Each row is a point. The points of each table are mixes of a few directions, plus a little noise. How many directions does each table use, and how many do they share? Where both have some left over, give the other angles between the two spaces (their principal angles), to ten degrees, smallest first.
In the rows, zero is written as 128.

First (4 x 2)
174,90
146,112
93,158
97,153
Second (7 x 2)
170,93
121,134
68,177
140,118
100,151
126,130
171,93
Directions: first 1, second 1, shared 1

First (6 x 3)
132,115,129
86,109,95
204,156,188
106,96,107
105,127,111
135,165,138
Second (6 x 3)
127,49,119
131,156,134
81,168,99
143,125,138
162,176,159
124,95,120
Directions: first 2, second 2, shared 2

First (7 x 4)
131,137,131,106
109,78,109,249
133,142,133,95
129,131,129,120
138,155,138,63
123,115,123,160
132,138,132,103
Second (7 x 4)
69,169,40,122
134,124,137,129
144,117,151,129
159,106,175,131
155,109,168,131
146,116,154,130
89,155,71,124
Directions: first 1, second 1, shared 0; angles 90

First (6 x 6)
127,121,143,138,150,110
165,125,134,112,89,186
195,101,187,126,124,186
112,144,94,117,102,134
76,146,88,133,139,78
94,130,122,143,164,72
Second (9 x 6)
98,70,132,88,158,124
137,89,92,163,126,113
78,87,172,38,172,138
165,168,103,189,95,124
131,96,105,145,130,117
143,225,167,122,105,150
150,158,117,162,107,127
123,125,133,118,132,130
128,132,130,127,127,129
Directions: first 2, second 2, shared 0; angles 70, 80

First (6 x 6)
219,113,75,122,149,117
57,137,138,125,109,138
90,163,143,169,111,141
131,103,108,83,141,128
156,118,145,93,166,142
114,135,159,176,92,102
Second (8 x 6)
162,104,154,131,122,96
147,117,143,130,125,110
133,125,132,128,127,123
18,202,44,118,143,230
106,143,112,125,132,149
147,116,143,129,125,110
166,103,157,132,122,92
143,118,139,129,125,115
Directions: first 4, second 1, shared 1

First (10 x 8)
131,121,131,130,134,131,134,130
123,161,105,140,203,164,133,78
165,52,171,152,192,149,182,155
128,117,137,122,93,112,125,148
109,167,106,115,91,115,99,115
114,149,118,113,77,107,105,133
118,139,123,115,75,106,107,138
121,149,117,126,127,130,117,115
165,60,165,160,228,167,189,137
106,164,110,108,60,101,91,130
Second (8 x 8)
85,108,139,204,112,130,165,153
114,130,125,244,84,122,148,84
135,130,135,77,132,117,157,144
143,146,131,49,172,125,94,127
133,150,131,115,122,112,136,134
162,102,98,162,72,152,110,112
135,150,124,78,156,133,74,153
116,106,142,95,172,135,140,118
Directions: first 2, second 5, shared 0; angles 40, 40

First (8 x 9)
140,118,116,111,129,100,133,148,141
187,78,47,65,145,42,148,136,147
111,147,161,156,126,131,134,190,144
95,163,156,203,144,207,127,99,90
155,104,89,98,135,93,135,119,133
103,150,154,162,127,179,118,97,106
100,146,172,124,99,160,104,102,125
132,122,129,107,118,111,124,135,140
Second (9 x 9)
147,69,244,101,159,87,168,101,74
115,167,53,145,108,154,103,145,163
123,145,95,136,119,140,117,135,143
127,130,124,129,127,129,127,129,130
116,167,50,146,107,155,102,146,164
138,98,187,114,143,107,148,114,101
143,85,213,108,151,98,157,108,89
117,163,58,143,110,153,104,144,160
128,128,127,128,128,128,128,128,128
Directions: first 3, second 1, shared 0; angles 80

First (9 x 11)
127,163,217,101,143,192,130,137,171,94,129
84,143,107,119,120,100,119,139,87,147,130
124,151,130,147,118,141,132,132,144,162,115
180,102,109,134,167,186,172,112,122,60,137
128,88,91,98,160,85,109,147,117,124,174
87,128,118,150,79,88,114,151,150,164,142
126,119,83,138,129,107,132,122,96,143,123
191,100,152,144,118,164,160,71,114,42,89
107,156,144,123,117,90,86,140,149,215,112
Second (9 x 11)
132,181,85,119,140,86,126,64,156,127,144
173,158,69,117,122,80,109,81,108,181,141
121,124,138,130,129,136,131,136,130,119,126
147,141,102,124,125,108,119,108,119,151,133
147,180,72,118,135,77,120,61,143,146,145
88,90,191,140,131,181,145,184,140,82,113
147,83,145,131,111,149,119,175,86,157,116
132,85,157,134,115,157,126,178,98,139,115
66,112,193,141,144,178,156,165,173,50,118
Directions: first 6, second 2, shared 0; angles 30, 90

First (8 x 12)
125,126,129,152,95,123,153,98,97,121,146,115
147,130,146,200,102,144,130,138,112,141,130,140
143,128,197,170,168,150,88,165,121,117,127,134
63,105,89,127,128,138,189,49,108,110,118,98
127,120,125,139,157,111,126,170,197,130,116,126
124,131,85,49,148,95,123,152,193,133,119,128
170,149,152,153,122,167,77,172,105,162,117,174
122,140,101,32,105,98,137,81,91,112,155,110
Second (8 x 12)
170,152,177,146,108,142,111,143,107,168,112,123
202,151,193,247,61,138,132,169,118,192,118,127
140,130,140,147,125,124,128,143,141,137,125,125
100,121,90,104,115,143,138,80,80,106,144,141
103,133,106,57,135,148,118,79,72,112,132,135
110,123,104,111,126,133,134,104,107,113,137,134
92,101,98,112,183,91,137,157,216,89,131,119
107,114,117,103,171,106,126,148,184,106,125,120
Directions: first 5, second 3, shared 2; angles 40

First (9 x 14)
134,163,182,148,129,139,81,64,231,85,157,130,92,104
129,136,142,133,129,131,115,112,155,117,135,128,118,122
126,120,115,123,127,124,139,143,102,139,121,127,137,134
133,161,179,148,130,139,84,68,226,89,155,131,93,105
124,104,91,115,126,120,160,172,58,157,110,126,153,145
130,144,151,137,129,133,108,100,173,110,141,129,111,118
127,121,119,125,129,126,136,139,110,136,124,128,134,133
124,104,90,113,126,120,162,174,55,158,107,126,155,145
122,99,82,111,126,118,168,182,41,164,104,127,158,149
Second (10 x 14)
121,116,113,118,124,146,136,96,152,145,131,127,114,124
115,109,105,110,119,165,139,58,189,155,137,126,96,117
155,156,206,154,143,101,61,106,159,85,162,129,119,102
139,138,165,138,135,122,94,99,159,112,149,128,115,111
123,113,104,118,125,131,147,138,103,147,119,127,135,135
160,86,148,120,149,78,102,159,14,163,145,123,163,117
107,148,102,130,114,153,158,136,165,113,106,131,120,144
101,144,85,125,111,158,173,143,159,120,98,131,123,151
112,163,123,141,118,144,143,141,173,94,111,132,121,142
147,107,129,127,141,81,128,204,7,144,120,126,174,138
Directions: first 1, second 3, shared 1

First (9 x 18)
136,95,132,122,82,127,167,130,111,96,117,150,66,108,100,157,131,132
140,137,98,114,125,129,140,107,116,139,121,130,134,107,82,95,130,111
159,108,173,125,101,166,122,155,113,134,133,152,131,118,85,123,161,149
117,129,122,124,112,137,144,99,155,112,113,127,95,115,113,150,124,123
102,95,216,119,86,170,65,98,132,134,186,94,197,112,176,74,84,101
166,126,65,116,136,148,143,121,93,122,62,133,114,130,71,123,164,155
113,148,116,144,158,108,132,140,156,122,116,125,111,154,163,171,132,141
97,162,98,153,198,53,117,163,131,144,157,109,158,175,228,133,99,119
122,153,132,135,152,114,124,139,147,149,147,131,145,134,134,124,129,120
Second (9 x 18)
146,80,85,111,122,95,155,146,44,120,145,147,118,102,130,85,85,107
119,122,140,131,137,130,137,137,153,122,138,145,103,120,139,159,116,129
124,108,143,132,135,145,130,142,149,110,121,143,95,129,150,177,120,148
141,121,126,125,140,150,105,133,113,137,120,123,156,135,131,111,133,140
124,158,173,143,123,121,104,144,137,151,152,113,171,154,135,110,159,129
137,130,47,104,119,149,140,59,113,109,56,101,115,114,80,108,131,124
127,120,131,138,75,82,149,137,74,104,126,110,117,152,137,117,148,126
139,98,110,122,134,167,118,121,120,104,82,126,110,131,136,155,127,159
92,215,200,147,169,112,115,134,249,194,212,146,166,116,116,133,133,86
Directions: first 6, second 5, shared 4; angles 90

First (8 x 20)
120,141,135,125,149,130,98,126,157,116,91,114,109,133,110,139,138,128,116,143
118,124,91,142,83,205,143,165,123,147,183,97,115,118,136,113,96,134,106,114
135,142,132,111,117,187,127,133,94,153,185,102,169,112,173,103,94,142,109,107
160,125,133,154,142,151,157,122,142,125,90,151,133,142,58,124,151,102,100,85
154,136,142,133,129,196,144,119,151,137,118,136,153,121,88,123,148,124,100,60
110,136,159,92,139,89,95,99,153,120,116,138,139,109,168,155,159,151,172,130
92,86,105,128,89,14,155,130,105,127,163,167,107,122,182,149,135,138,213,168
131,134,125,141,177,50,106,129,99,102,78,119,101,166,111,117,104,103,108,216
Second (8 x 20)
117,203,71,249,38,161,36,124,34,160,94,129,93,50,84,125,148,66,164,82
136,114,160,94,158,145,167,132,107,116,125,117,110,156,138,123,95,175,132,130
117,113,145,104,154,144,146,119,116,104,137,130,131,166,140,103,122,155,106,155
148,97,155,104,156,120,164,140,163,115,128,122,132,140,150,141,102,167,161,129
139,91,162,90,191,104,178,128,175,140,126,93,120,108,122,135,111,136,147,117
112,148,104,145,117,118,102,112,124,153,130,120,124,95,98,121,160,74,101,121
137,144,110,88,85,115,120,144,142,126,147,170,153,175,149,161,139,133,78,137
119,114,119,148,127,120,110,124,164,109,137,140,158,134,143,116,147,121,136,153
Directions: first 5, second 5, shared 0; angles 50, 70, 70, 80, 90

First (9 x 24)
156,177,119,74,99,119,102,123,150,106,109,159,142,138,107,145,130,129,124,118,122,112,132,81
126,106,115,122,142,147,155,127,115,141,128,119,99,130,135,143,123,125,138,133,130,141,125,138
151,139,110,82,82,152,141,79,142,106,166,181,141,155,132,172,90,117,142,98,92,127,155,49
96,97,146,188,188,111,131,180,102,162,94,61,100,98,130,83,166,138,117,164,166,137,98,227
136,136,113,100,144,131,133,145,125,140,95,117,95,124,118,139,143,131,132,141,144,132,115,141
116,149,165,182,123,88,81,144,140,113,132,121,186,114,121,76,145,138,106,128,132,110,127,148
179,227,102,12,118,100,78,172,156,114,27,144,103,125,71,143,176,141,117,143,155,101,103,98
108,80,139,180,114,148,157,87,120,125,200,140,153,139,161,131,88,116,138,108,99,141,152,115
88,44,142,214,141,156,175,96,103,145,204,111,133,130,174,121,91,117,139,120,109,153,144,155
Second (8 x 24)
102,127,90,117,150,129,136,134,146,139,52,100,122,152,146,145,123,83,100,180,173,139,98,178
137,148,117,82,145,143,161,115,128,134,100,129,126,129,132,153,109,79,83,177,145,141,125,109
179,147,152,83,120,153,174,104,96,131,217,157,115,90,113,144,116,135,130,119,76,132,176,34
94,80,104,178,149,137,141,145,119,149,122,79,102,126,154,124,131,127,143,139,145,142,111,193
151,113,141,138,123,126,152,126,102,142,224,140,104,102,120,118,150,189,203,83,68,119,183,96
100,118,74,151,96,134,66,153,158,109,62,89,127,147,141,141,121,118,116,119,168,128,68,173
143,139,223,164,108,106,85,116,119,95,172,183,186,117,98,79,125,160,107,73,106,111,135,88
120,152,121,110,133,95,109,131,156,125,76,147,145,160,122,122,149,134,144,135,143,111,129,153
Directions: first 3, second 5, shared 1; angles 30, 50

First (10 x 24)
127,121,141,143,132,152,123,119,152,122,103,147,94,140,90,143,119,137,142,139,162,122,106,139
131,149,89,80,116,51,147,154,56,147,201,66,228,91,239,85,158,98,87,95,25,147,192,97
126,115,153,159,135,177,117,111,174,116,82,169,64,152,57,156,110,146,154,147,193,116,88,149
131,139,109,102,121,90,137,142,90,137,167,95,180,108,185,106,144,113,108,112,74,138,161,111
130,140,108,102,121,90,136,142,91,137,167,96,181,108,185,107,143,114,107,111,74,138,160,113
127,127,130,130,127,130,128,128,130,127,126,130,125,130,124,130,127,130,129,130,130,127,128,131
123,108,167,179,140,205,109,101,200,109,54,191,24,166,15,172,95,158,169,160,232,109,63,160
128,132,118,116,125,111,133,135,113,131,145,113,151,120,153,118,134,121,119,121,104,131,142,121
127,121,142,146,132,154,122,119,153,122,102,149,93,141,90,144,117,138,142,138,164,122,104,139
128,130,124,122,127,118,131,131,119,131,138,121,140,122,141,123,132,126,124,122,115,132,136,124
Second (10 x 24)
179,77,111,177,106,198,176,117,110,179,155,162,66,109,213,59,132,120,175,129,144,227,129,134
89,137,125,138,122,61,148,213,131,99,107,95,90,158,103,150,162,131,150,125,126,109,133,92
95,122,123,123,100,82,133,168,135,128,105,111,109,144,118,136,141,131,131,126,137,125,130,97
125,126,140,100,152,137,98,69,140,89,147,160,154,163,130,137,81,90,112,92,119,100,173,170
152,129,112,148,140,155,156,118,109,120,133,134,132,112,133,117,140,141,144,142,116,131,122,150
105,133,109,124,121,92,144,148,119,97,103,117,136,137,100,144,145,147,134,136,121,94,130,129
124,156,151,64,135,142,44,43,149,155,124,130,224,99,89,155,84,138,48,137,132,82,107,139
148,123,146,161,163,146,147,152,129,107,166,139,77,156,161,117,128,87,165,99,119,153,160,138
174,165,187,114,166,193,57,90,151,200,171,115,167,78,129,137,104,119,73,143,130,146,83,115
91,114,76,130,77,75,173,163,107,110,71,113,123,124,105,127,164,176,148,154,137,111,117,112
Directions: first 1, second 5, shared 0; angles 90

First (10 x 32)
141,109,179,107,103,111,161,144,149,139,143,137,126,115,113,131,152,133,115,119,120,55,130,147,154,112,92,157,128,143,119,129
94,170,85,137,141,144,100,134,103,96,131,127,153,122,144,119,119,128,139,155,140,199,122,110,116,154,148,103,151,122,127,126
133,137,141,114,113,107,141,168,128,149,140,98,144,124,113,142,132,127,124,125,126,115,135,128,127,125,110,117,117,142,134,139
167,81,169,141,120,111,159,111,136,151,105,105,121,153,144,115,104,132,126,78,133,96,134,119,90,73,133,122,74,120,150,154
115,191,34,134,155,124,74,178,92,160,127,50,149,142,108,166,98,110,148,152,129,249,140,96,93,177,165,57,120,131,151,135
113,142,126,123,125,133,126,134,127,113,139,142,136,117,127,125,139,130,126,143,128,129,124,132,141,139,122,134,147,131,119,121
125,108,127,132,140,152,119,79,143,108,124,186,93,122,128,121,145,128,125,140,119,102,118,147,164,140,131,167,157,119,107,102
164,84,155,144,129,120,148,101,136,148,103,114,112,154,143,117,104,129,127,86,131,106,133,122,93,84,140,124,82,118,147,146
105,140,121,133,131,144,121,113,123,94,132,159,135,117,141,111,135,134,128,145,134,140,119,129,136,137,130,137,153,122,116,119
127,118,142,116,124,133,133,118,145,122,137,162,110,116,115,132,152,130,122,138,118,86,124,149,166,139,112,162,151,133,111,111
Second (8 x 32)
101,121,154,98,105,110,147,126,155,69,129,164,147,115,159,80,138,127,138,144,149,93,132,138,135,126,111,146,145,123,127,135
116,124,150,129,118,131,141,119,129,100,130,150,141,122,148,103,131,136,126,128,137,116,123,128,126,114,122,136,134,124,123,131
123,131,68,28,121,47,97,184,209,134,120,96,99,131,89,142,139,72,176,182,128,102,175,161,165,218,117,126,138,139,154,129
118,123,183,182,121,175,159,88,85,95,133,168,158,120,170,95,125,165,101,100,138,129,98,111,106,66,128,139,129,118,109,131
144,132,106,139,141,134,114,134,118,165,127,103,114,136,106,160,123,124,126,122,115,147,129,124,126,137,137,116,119,132,130,124
147,131,128,177,145,164,124,113,87,165,130,114,124,136,119,156,118,146,107,102,113,158,111,111,112,103,142,117,114,128,122,123
125,127,141,140,126,138,135,119,119,119,129,138,135,126,139,119,128,137,122,122,131,128,121,124,123,114,128,131,128,126,124,129
149,134,94,132,145,127,106,142,122,177,125,92,107,139,94,171,122,118,129,125,110,151,134,126,129,148,140,113,116,134,134,122
Directions: first 4, second 2, shared 1; angles 60

First (11 x 32)
122,138,111,125,100,117,124,125,116,131,150,165,142,146,143,168,156,124,149,147,135,111,165,168,162,131,138,151,88,131,134,177
117,128,141,119,150,115,137,126,149,124,101,125,125,117,96,111,137,138,114,116,101,151,120,119,123,132,119,121,164,115,108,85
160,138,152,172,146,170,134,84,137,95,160,83,84,123,144,97,67,117,151,127,170,82,46,119,107,133,163,85,132,127,178,131
112,132,124,104,90,125,133,153,108,146,125,146,149,158,146,148,144,132,121,144,95,148,180,101,145,117,92,192,133,159,134,141
110,121,130,106,139,107,132,146,138,139,95,134,141,121,101,121,150,139,105,118,92,164,149,114,125,126,104,139,158,122,97,92
130,126,140,129,141,133,133,127,135,124,117,110,120,122,119,108,114,131,118,120,120,136,109,107,114,127,121,121,153,128,128,102
117,110,125,108,148,111,124,156,134,143,91,122,142,108,102,112,141,136,96,108,104,167,139,107,108,124,104,121,156,119,88,85
112,196,180,146,93,142,179,41,167,69,165,158,88,191,125,148,129,137,188,180,84,84,106,152,202,148,148,195,164,142,214,149
125,114,100,130,163,88,108,125,144,130,117,161,141,87,91,145,172,127,131,109,158,126,133,209,133,145,168,62,86,74,71,134
120,131,146,125,156,118,140,116,155,117,103,121,118,115,92,106,132,138,117,116,104,145,107,122,122,135,126,114,167,111,113,82
183,74,59,146,83,181,62,209,22,189,186,83,159,121,249,146,66,87,119,123,243,93,153,88,68,89,124,108,8,180,142,232
Second (10 x 32)
47,162,111,133,147,151,126,49,141,112,120,147,143,119,87,150,113,111,109,130,106,79,110,119,146,99,140,102,134,81,86,66
119,173,82,125,108,147,121,113,79,124,129,116,127,149,106,159,73,57,97,114,130,75,143,104,134,146,160,117,106,146,127,75
178,67,159,127,104,127,115,192,101,165,140,109,127,148,227,94,138,171,143,146,179,180,136,110,74,91,115,147,106,153,180,219
196,118,139,127,139,110,154,170,189,107,127,123,116,86,89,117,173,172,175,121,105,163,127,185,163,194,75,167,155,164,111,156
158,99,192,129,138,90,143,135,146,128,114,133,98,154,164,83,162,175,151,144,153,181,108,157,94,118,168,113,145,103,184,167
157,113,129,126,127,123,130,160,141,130,134,123,130,111,128,125,144,144,142,125,122,147,135,138,137,147,97,149,132,151,121,153
154,77,159,120,141,69,113,201,130,153,142,143,129,127,144,112,180,137,115,114,99,202,153,127,131,149,114,136,152,134,143,174
70,111,148,134,145,135,119,88,141,135,125,145,142,127,149,119,141,156,122,143,130,130,110,114,113,69,129,110,133,81,118,132
85,169,98,128,142,133,130,87,138,108,124,141,137,113,62,159,117,89,108,113,88,88,129,129,167,149,130,116,139,114,85,64
116,190,64,131,89,195,128,84,73,118,125,98,130,147,123,162,38,67,115,130,166,35,128,99,119,120,153,124,80,155,125,74
Directions: first 4, second 5, shared 1; angles 40, 80, 90

First (10 x 32)
150,110,183,138,130,165,151,125,133,195,76,133,93,112,228,94,103,142,91,134,192,196,136,78,169,142,80,44,177,128,130,176
127,102,151,123,122,100,170,135,154,153,113,165,67,126,184,112,114,139,115,128,161,161,102,91,147,179,100,100,132,115,139,150
108,146,104,144,120,123,153,120,104,97,151,107,141,116,99,133,110,129,128,131,104,95,148,139,111,134,125,155,113,138,122,116
110,156,112,153,117,103,187,127,123,118,115,90,102,121,129,87,109,115,106,110,147,121,158,88,133,130,115,102,207,131,114,154
108,148,98,114,109,104,100,140,130,74,121,142,159,147,52,159,142,102,162,109,74,73,115,165,60,99,159,191,98,159,113,96
110,159,62,137,130,121,135,114,117,69,209,90,164,132,63,147,130,143,140,138,83,82,155,160,138,138,159,169,112,89,136,88
98,186,74,138,94,143,148,123,130,67,135,100,165,134,89,142,102,136,129,115,88,89,168,139,99,124,131,133,160,116,120,104
185,61,185,95,183,119,36,139,139,195,124,160,122,145,133,127,204,103,151,136,160,169,68,144,158,87,169,138,92,132,136,137
130,105,151,134,147,126,100,124,80,137,134,128,147,111,98,142,138,110,141,139,114,103,117,160,100,103,133,182,57,184,117,124
157,107,162,103,127,176,101,132,169,172,103,166,122,139,204,137,127,161,119,141,158,192,111,118,166,148,111,66,133,88,150,135
Second (10 x 32)
131,136,102,171,181,117,125,100,47,121,207,32,167,100,53,101,152,105,123,144,122,85,173,148,159,80,163,176,129,145,114,129
134,115,156,104,107,151,109,140,159,144,82,181,120,138,170,150,117,139,133,126,130,155,102,129,108,142,110,107,104,133,135,126
109,162,60,173,162,69,181,108,82,87,218,24,128,116,45,78,144,105,118,124,124,75,180,115,167,112,164,162,193,109,116,131
120,136,116,125,116,114,146,133,148,118,124,136,112,136,133,123,123,130,127,119,129,129,126,116,127,144,126,118,149,114,130,129
123,136,111,142,140,115,138,121,110,119,155,95,133,123,102,115,134,121,125,129,126,113,144,128,139,120,139,140,142,126,124,128
139,105,177,90,96,168,95,147,175,156,54,214,119,142,196,165,113,147,136,129,132,171,84,133,96,148,97,97,86,138,138,126
143,103,179,97,106,172,87,142,157,159,65,200,130,135,186,163,117,144,137,133,131,166,91,138,100,136,103,106,77,145,136,126
122,135,112,135,132,114,142,125,122,117,144,110,124,127,113,117,130,124,126,126,127,118,139,121,135,128,135,132,144,121,126,128
127,115,164,78,69,148,123,159,217,141,34,242,89,157,215,163,100,154,134,112,134,179,74,109,90,179,88,74,117,115,143,126
128,138,101,165,171,113,133,105,64,118,197,46,156,106,65,103,147,108,123,139,123,90,168,142,156,92,158,167,137,137,117,129
Directions: first 6, second 2, shared 2

First (11 x 32)
130,95,135,130,118,119,94,137,97,142,121,152,146,106,128,93,125,106,169,143,127,109,110,131,137,117,149,107,138,137,144,164
133,106,124,117,120,131,118,129,124,137,128,148,122,107,118,88,144,150,143,125,117,104,105,138,140,128,139,126,123,99,147,124
126,128,138,142,100,124,133,135,136,99,135,127,113,129,131,81,143,151,111,150,104,116,118,131,120,146,127,146,138,123,132,100
134,121,128,121,112,135,133,130,138,125,131,138,111,120,120,86,149,165,121,123,114,109,112,138,132,140,131,141,124,93,140,102
135,126,148,131,103,132,116,143,117,134,119,131,133,141,135,106,124,117,133,128,137,123,135,126,122,135,139,127,142,132,124,141
131,130,132,127,117,132,132,131,134,124,129,130,119,131,127,111,136,144,119,126,123,122,126,131,126,136,129,137,128,115,130,115
127,168,116,114,175,139,151,114,141,155,121,98,141,163,134,249,97,93,112,85,173,176,175,115,123,111,110,119,111,148,93,148
132,131,131,123,119,135,132,130,134,130,127,129,120,133,127,117,135,142,120,119,128,124,128,131,127,136,130,135,126,112,128,118
123,87,106,122,146,115,109,117,111,134,135,155,133,77,111,99,141,135,167,145,106,104,87,139,149,111,136,111,118,116,160,139
109,147,133,167,125,104,140,127,133,72,144,102,129,137,144,136,118,107,105,181,105,149,135,115,107,134,107,138,148,187,114,113
128,168,117,113,172,140,152,115,142,155,119,99,140,164,133,243,99,97,111,83,173,174,175,116,124,112,111,121,111,145,93,145
Second (10 x 32)
130,154,167,148,119,152,158,166,144,115,96,167,74,107,77,147,155,106,94,113,98,120,91,103,120,108,157,92,85,161,125,158
126,110,100,114,134,111,107,100,116,137,151,100,167,142,164,114,109,144,153,138,149,134,155,146,133,142,107,154,158,105,130,106
132,157,173,150,118,156,162,172,147,113,92,172,66,105,70,150,157,103,88,111,95,119,86,99,119,105,161,87,80,166,123,162
127,125,123,126,129,125,124,123,126,130,133,123,135,131,135,126,125,131,133,130,132,129,133,131,129,130,125,133,133,124,129,124
125,101,87,107,138,103,97,88,111,142,162,86,185,150,182,109,101,151,164,143,159,136,166,155,136,149,97,166,172,94,132,96
129,136,140,133,125,136,137,139,132,124,118,140,111,123,113,134,135,122,117,124,119,125,117,120,126,122,137,117,116,137,127,137
128,130,130,130,127,130,130,130,129,127,125,131,124,127,124,129,129,127,126,127,126,128,126,126,128,127,130,126,125,130,128,130
125,105,93,110,136,106,101,93,113,139,157,93,177,146,173,111,105,147,159,141,155,135,162,151,136,146,103,161,167,98,130,101
128,125,124,125,129,125,124,124,126,129,132,124,134,131,134,126,125,131,132,130,131,129,132,131,129,131,125,132,133,124,129,125
130,138,143,136,124,138,140,143,134,123,115,143,107,120,107,135,138,119,115,122,116,125,114,118,125,120,140,114,111,141,127,140
Directions: first 4, second 1, shared 0; angles 90
